Each row of a before or after table is a point. The points were changed in one or more steps. Then noise was added and the rows were shuffled. The steps act on how far a point lies along the listed directions, d1 being the first. What was done? A step turns or swaps two directions, mirrors them in a line or flattens them onto one, adds a multiple of one to another, or multiplies one. Angles are multiples of 10 degrees, from the lower direction toward the higher: turns from -170 to 170, lines from 10 to 170 but not 90. Use the fewest steps. Two steps may share a direction if one is a turn and the other turns, adds or multiplies; they go together, in the order done. Otherwise the lowest direction goes first.

Directions:
(1): [-60  12  29]
(2): [ -9  53 -41]
(3): [30 41 45]
Before (14 x 3):
[[-18  -2  -3]
 [ 14 -22  41]
 [ 15   3  15]
 [ -7 -48  34]
 [ 12  11   8]
 [ 21  -6  24]
 [ 15  11   7]
 [ -5 -10  -7]
 [-26   5  14]
 [-22  12  28]
 [ 18  12   3]
 [-60 -19 -20]
 [ 11   3  -5]
 [  9 -22   2]]
After:
[[ 48   5  -8]
 [  6   2  18]
 [-33   0 -55]
 [  0  23 -19]
 [ -4  -9 -11]
 [  7  35 -13]
 [ 44  -7 -37]
 [  4   2  21]
 [ 16   4  12]
 [  8   9  14]
 [ -8   6 -16]
 [ 30   1  10]
 [ 14 -16  -7]
 [ -3  -5  12]]
Steps: swap d1 and d2

Directions:
(1): [ -8   5 -60 -59 -30  23]
(2): [-36  -9  -7 -38  56 -50]
Before, 11 rows:
[[  6  -4  -2  17 -15   4]
 [ -6  -4   8   1  17  -3]
 [-11   1 -17  -9   1  -4]
 [ -4   8  -5 -10 -14   7]
 [ 14   3   7  14  -4   5]
 [ -5  -4 -14 -16   2   3]
 [  0   0  -5  -5 -19  15]
 [-10   0  -9 -12   8   6]
 [ -1   4   8   1  12  -6]
 [ 12  -2   4  16 -10  15]
 [ 21   5  25  41 -17  23]]
After (11 x 6):
[[ -9  -8   0   5  12 -19]
 [-14  -7  49  31  61 -43]
 [ -4   4 -31 -14 -21  16]
 [-12   7 -22 -31 -13   6]
 [ -3   4 -21 -15 -12  23]
 [  7  -2  21  23   6   7]
 [ -1   0 -31 -27 -19  20]
 [  8   5  20  19   6   0]
 [-16  -2 -23 -34  -6   3]
 [  2  -1  16  11  23 -18]
 [ -7  -7   7   2  25 -15]]
Steps: multiply d1 by 2.5; multiply d2 by -1

Directions:
(1): [ 21 -22 -23  28  36 -58 -35  51   9]
(2): [ -6  20  58  15 -53   4 -53  34   5]
(3): [ 30  25  26 -60  -7 -55  19   5 -40]
(4): [-21 -33  39 -20  13 -38 -18 -51  53]
Before (10 x 9):
[[ -5  -2  32  -8  -9 -20  -3 -21  27]
 [  4  -5  -5  -2   8 -26 -18   6   5]
 [  5   4 -20  34  11  21  -7  15  -1]
 [ -4   5   8   1   2  -2 -12   4  -3]
 [-19  -6 -22  22  21  12   7  -2  11]
 [ 17 -22   2  -4  20 -44  -3   4   8]
 [ -5  -9 -14  -2   7  24   8 -13   2]
 [-12 -19  43 -29   9 -42 -17 -35  39]
 [-16 -10  -2  19 -16  36  -7   1  16]
 [ 13   2 -10 -10   9   7  11 -10  -4]]
After (10 x 9):
[[-25   3  -1  27  -1  23  -7   4  14]
 [  3  15 -15  -5  -9  13   6   2 -20]
 [  7 -10 -10   2  14   5   0 -12  11]
 [-11   7  22  12 -14  27 -13 -17  15]
 [ -7 -10  21  13 -22  -2 -29  17  19]
 [ 29  15 -37  11  17 -15   3  62 -36]
 [ 24  11 -12  12   3 -23   2  35 -12]
 [ -3  10   6  -6   2  -2  -6   2  -9]
 [ 16   9 -24   1  -3  23  31   9 -28]
 [ -5 -19  -4  11   8   7 -16  -1  18]]
Steps: turn d1 and d4 by -140 degrees; turn d2 and d3 by 50 degrees

Directions:
(1): [ 57 -19   7  34  -2 -11  20 -26  39  24 -39]
(2): [ 14 -19  33 -33 -42 -14 -50  -6  35   9  33]
(3): [ 12   0   8 -16  19 -60 -31  29 -38  22 -39]
(4): [ 31 -19  53 -39  38  12  40   2 -18 -10  19]
Before:
[[-32  18 -10 -26 -14  -4 -32  11 -12  -8  21]
 [  6  -3  11  -8   5 -15 -24   2  -8  11   3]
 [ 18  -2  17 -13  32  -9  10  14 -18  -1  -5]
 [-16  -8   3 -17   4   0  -1   3 -26 -11  11]
 [-18  12 -26   7 -14  -7 -14   3   0   3  -1]
 [-19  12 -14 -23   5 -21 -23  25 -40  -1   5]
 [-13  16 -12   7   2  -3  -3   6  -9  -6  -1]
 [ 46 -29  52 -24  49   2  43   8 -20   6  -3]]
After, 8 rows:
[[  0  -5   6 -18   2 -60 -58  35 -30  30 -25]
 [ -9  -4 -16  12  10  -6  11  -2 -24  -2 -19]
 [-12  14  -8   5   4   9   9   2  -3 -12   8]
 [ -7  11 -14   2   4 -25 -31  18 -11   8 -12]
 [ -7   6 -13   7  -4  22  20 -10   9  -7  13]
 [-16  18 -49  31   0   7  11   1 -13  -2 -16]
 [  2  16 -27  26  18  17  37 -12   0  -5 -22]
 [  4   1 -12  22  -2  -4 -13 -10   6  13 -11]]
Steps: swap d1 and d2; turn d3 and d4 by -90 degrees

Directions:
(1): [  4 -16 -14   6   3  45  16 -23 -16 -38 -23 -32  40  48]
(2): [ 25 -26  23  44   4   4  40  -1  20  38 -51  -5   8 -26]
(3): [  2   0 -14 -46 -17  23   5  24  23 -16  -7   6  52 -57]
(4): [ 15 -18 -34 -25   5   4   9   4 -20 -33 -50  16 -60 -14]
Before (13 x 14):
[[-20  31  12 -22  -5 -45 -41  14 -11  10  52   5 -30 -10]
 [-11  -3  -3 -17  -7  12  -5  -4  -3 -13  -3  -7  14  21]
 [-30   4 -27 -42  -8  18 -23   7 -10 -42  34   1  26  19]
 [  7  -3  -3 -40  -9   5  -4  19  14 -11   4   2  45 -27]
 [-11  13   9  14  -1   1  -9 -11   8   8   9 -13   8  14]
 [ -3  -3   6  -1  -7  13  -2  21  21   3 -10  12  26 -52]
 [ -5  10 -27 -50  -9  11 -14  19  -5 -34   3  17  -3 -18]
 [  3  -6 -20   2 -14   1  -8 -13 -15 -24   0   0  -5  30]
 [-21  18  -6  -8   3 -16 -22 -11   5 -10  43   2  -7  14]
 [-12  13 -11 -23  -5   8 -20   2  -7 -20  27  -5  15   6]
 [ 10   3  -4  -4  -2  13  11   1   9  -8 -19  15   7 -27]
 [ -6   7  -8 -30  -6 -24 -26   8 -10  -4  35  14 -21 -17]
 [  7 -13 -23 -24  -3   1  20   6  -8 -20 -39  18 -32 -21]]
After, 13 rows:
[[ -9   3   6  24   8 -21   2 -17 -18   8   8   2 -40  43]
 [ -6   8   0  -7  -8   9  -2   2  17   1  -7  -7  18 -20]
 [  2  10  -6   3   6  -5  -4  -7  -9 -11  -2  18 -33   3]
 [ 11 -42  -4  28   6  23  39  -2   3   3 -60  -5   3  -1]
 [  9 -21  -9   3   2  23   7 -21 -21 -23  -9 -24  21  31]
 [  0  -6  -6 -11  -5  38   5 -14 -20 -39 -14 -44  54  33]
 [ -9  -3 -22 -14   4   6 -20   7 -18 -34 -12  17 -40  -7]
 [ 14 -16  -4  11   2  20  20  -4   0  -3 -35 -12   8  -6]
 [  3 -12  11   4  -4  -1  11   2   9  15 -26   2  -3  -5]
 [ 14 -16  -7  25  12  14  18 -13 -18 -11 -41  -5 -27  35]
 [ 11 -13  10  33 -15 -10   9  -7   9  19  -8   1  12   3]
 [  0 -12  -8   8   2  24  19 -17  16 -15 -14 -18  39   3]
 [ 22 -22 -17 -21   8  -5   7   4 -15 -22 -41   8 -34  -1]]
Steps: turn d1 and d2 by 130 degrees; turn d3 and d4 by 100 degrees
